Every row gives one point. Each copy is the shape, with its points in the same order, stretched, turned, moved and blurred by noise. Is it also mirrored, or only turned?

Shape (6 x 3):
-0.022 0.021 0.039

-0.033 0.032 0.030

-0.020 -0.004 -0.049

0.054 0.033 -0.021

0.054 -0.010 0.023

-0.035 -0.027 -0.057
Copy 1 (6 x 3):
-0.035 -0.002 -0.004

-0.038 0.006 -0.017

0.034 0.003 -0.054

0.041 0.057 0.027

0.014 0.006 0.046

0.038 -0.021 -0.071
Copy 1 is: only turned
Copy 2 (6 x 3):
-0.040 0.017 0.063

-0.023 0.009 0.069

0.030 -0.036 -0.015

0.038 0.072 0.010

-0.037 0.074 0.002

0.018 -0.064 -0.032
Copy 2 is: mirrored
Copy 3 (6 x 3):
-0.035 -0.021 -0.005

-0.033 -0.018 -0.023

0.036 0.041 -0.045

0.049 -0.048 -0.012

0.018 -0.031 0.037

0.035 0.077 -0.046
Copy 3 is: mirrored

Shape (11 x 6):
-0.006 -0.005 -0.030 0.042 -0.009 -0.101

-0.018 0.049 0.006 0.025 -0.018 -0.006

-0.018 -0.022 -0.029 -0.001 -0.006 -0.008

-0.034 -0.015 -0.027 -0.023 -0.012 -0.005

0.022 -0.025 -0.009 -0.017 0.007 -0.007

0.029 0.162 -0.046 -0.021 0.030 0.012

-0.010 -0.020 -0.017 0.110 -0.015 0.017

0.015 0.011 -0.004 -0.022 -0.009 0.004

-0.006 -0.024 -0.042 -0.013 -0.020 -0.009

-0.008 -0.026 -0.025 0.006 -0.013 -0.002

-0.002 -0.019 0.000 -0.002 0.085 -0.002
Copy 1 (11 x 6):
-0.023 0.073 0.055 -0.008 -0.054 -0.037

-0.019 0.037 -0.021 -0.011 -0.004 0.022

0.005 0.007 -0.002 0.003 0.000 -0.031

-0.006 0.008 -0.012 0.010 0.024 -0.035

0.040 0.009 0.019 0.002 -0.012 -0.008

-0.034 0.042 -0.029 0.093 0.072 0.085

-0.004 0.023 -0.023 -0.025 -0.124 -0.019

0.019 0.017 -0.020 0.006 0.014 0.000

0.018 0.023 -0.008 0.018 0.002 -0.044

0.024 0.011 -0.005 0.008 -0.023 -0.036

0.005 -0.045 0.046 0.002 -0.023 0.018
Copy 1 is: only turned
Copy 2 (11 x 6):
-0.005 0.026 0.044 0.037 0.005 -0.134

0.036 0.064 0.001 0.012 -0.041 -0.016

0.019 -0.006 -0.029 -0.026 0.015 -0.037

0.025 0.003 -0.020 -0.044 0.022 -0.024

0.022 -0.036 0.009 0.002 0.029 -0.002

0.189 0.091 0.036 0.081 -0.027 0.058

-0.037 0.012 -0.101 0.044 -0.066 -0.072

0.038 -0.008 0.007 -0.008 0.001 0.013

0.035 -0.025 -0.023 -0.026 0.021 -0.049

0.012 -0.020 -0.030 -0.015 0.004 -0.038

-0.003 0.022 -0.009 0.026 0.059 0.033
Copy 2 is: only turned
Copy 3 (11 x 6):
0.014 0.014 -0.110 0.025 0.008 -0.034

0.046 0.029 -0.005 0.027 -0.031 -0.030

-0.028 -0.005 -0.036 0.000 -0.025 -0.027

-0.030 -0.012 -0.024 -0.020 -0.030 -0.034

-0.015 -0.007 -0.019 -0.025 0.008 0.015

0.032 0.119 0.075 -0.040 0.009 -0.062

0.000 0.051 -0.050 0.059 -0.052 0.012

0.006 0.005 0.009 -0.026 -0.006 -0.002

-0.027 -0.011 -0.042 -0.039 -0.030 -0.020

-0.020 -0.004 -0.038 -0.014 -0.020 -0.011

-0.051 -0.006 -0.008 0.019 0.047 -0.005
Copy 3 is: only turned
